Each row of a before or after table is a point. The points were changed in one or more steps. Then noise was added and the rows were shuffled. The steps act on columns, c1 being the first. Name the steps. A step turns or swaps two columns, mirrors them in a line or flattens them onto one, adds a multiple of one to another, or multiplies or shifts one. Angles are multiples of 10 degrees, from the lower column toward the higher: turns from -170 to 170, lines from 10 to 170 but not 90. Use the fewest steps. Two steps may share a column if one is a turn and the other turns, adds or multiplies; they go together, in the order done. Otherwise the lowest column goes first.
(in the rows, 128 means zero)

Before (10 x 3):
162 143 161
126 141 76
85 75 80
151 78 102
149 177 120
147 126 168
102 136 80
91 163 96
121 104 137
157 94 191
After, 10 rows:
152 83 131
139 150 117
104 169 145
136 78 122
90 98 161
157 83 155
107 201 129
186 114 74
119 136 66
79 147 146
Steps: turn c2 and c3 by -120 degrees; turn c1 and c3 by -160 degrees

Before:
171 150 130 115 96 70 127 101
124 70 145 63 155 161 116 113
142 88 125 89 162 136 88 148
137 78 166 70 122 142 75 143
120 143 175 134 114 195 84 166
79 151 145 147 83 153 45 138
145 127 117 123 73 107 132 145
77 152 182 163 98 139 87 170
180 106 129 155 89 86 134 104
After:
128 96 175 124 114 196 75 102
143 120 114 95 97 107 131 113
143 164 163 98 168 142 85 90
88 86 189 127 82 139 74 102
128 185 146 114 195 161 134 112
180 159 120 120 82 87 143 138
83 102 153 113 85 153 38 130
142 154 124 130 179 136 96 91
171 123 122 106 118 70 125 162
Steps: turn c1 and c3 by -10 degrees; turn c2 and c8 by 150 degrees; add 0.3 times c2 to c7; turn c4 and c5 by -50 degrees; multiply c4 by 0.7

Before:
134 88 122 66 235 143 139 75 156 171 149
105 130 146 125 164 181 124 46 160 118 127
137 86 110 167 135 170 178 89 87 114 93
108 115 102 125 161 136 112 150 190 139 58
146 150 120 146 152 173 74 98 111 160 112
155 132 120 161 134 158 144 158 157 138 97
74 161 91 128 80 152 96 44 171 144 113
121 107 123 136 172 157 116 139 152 114 127
After (8 x 11):
132 77 85 68 209 114 60 86 171 168 124
133 146 84 154 125 75 141 92 190 152 119
116 137 76 168 150 88 122 160 110 145 115
188 145 51 128 141 134 196 42 117 105 112
139 82 69 177 98 86 75 95 109 100 106
149 112 81 136 165 109 118 146 154 98 128
175 117 106 126 174 93 114 44 138 85 124
152 120 62 150 198 131 140 155 134 120 60
Steps: turn c1 and c6 by -150 degrees; add -0.7 times c1 to c10; turn c2 and c8 by -10 degrees; shift c3 by -40; turn c4 and c11 by 20 degrees; turn c5 and c9 by -60 degrees; turn c7 and c9 by -130 degrees
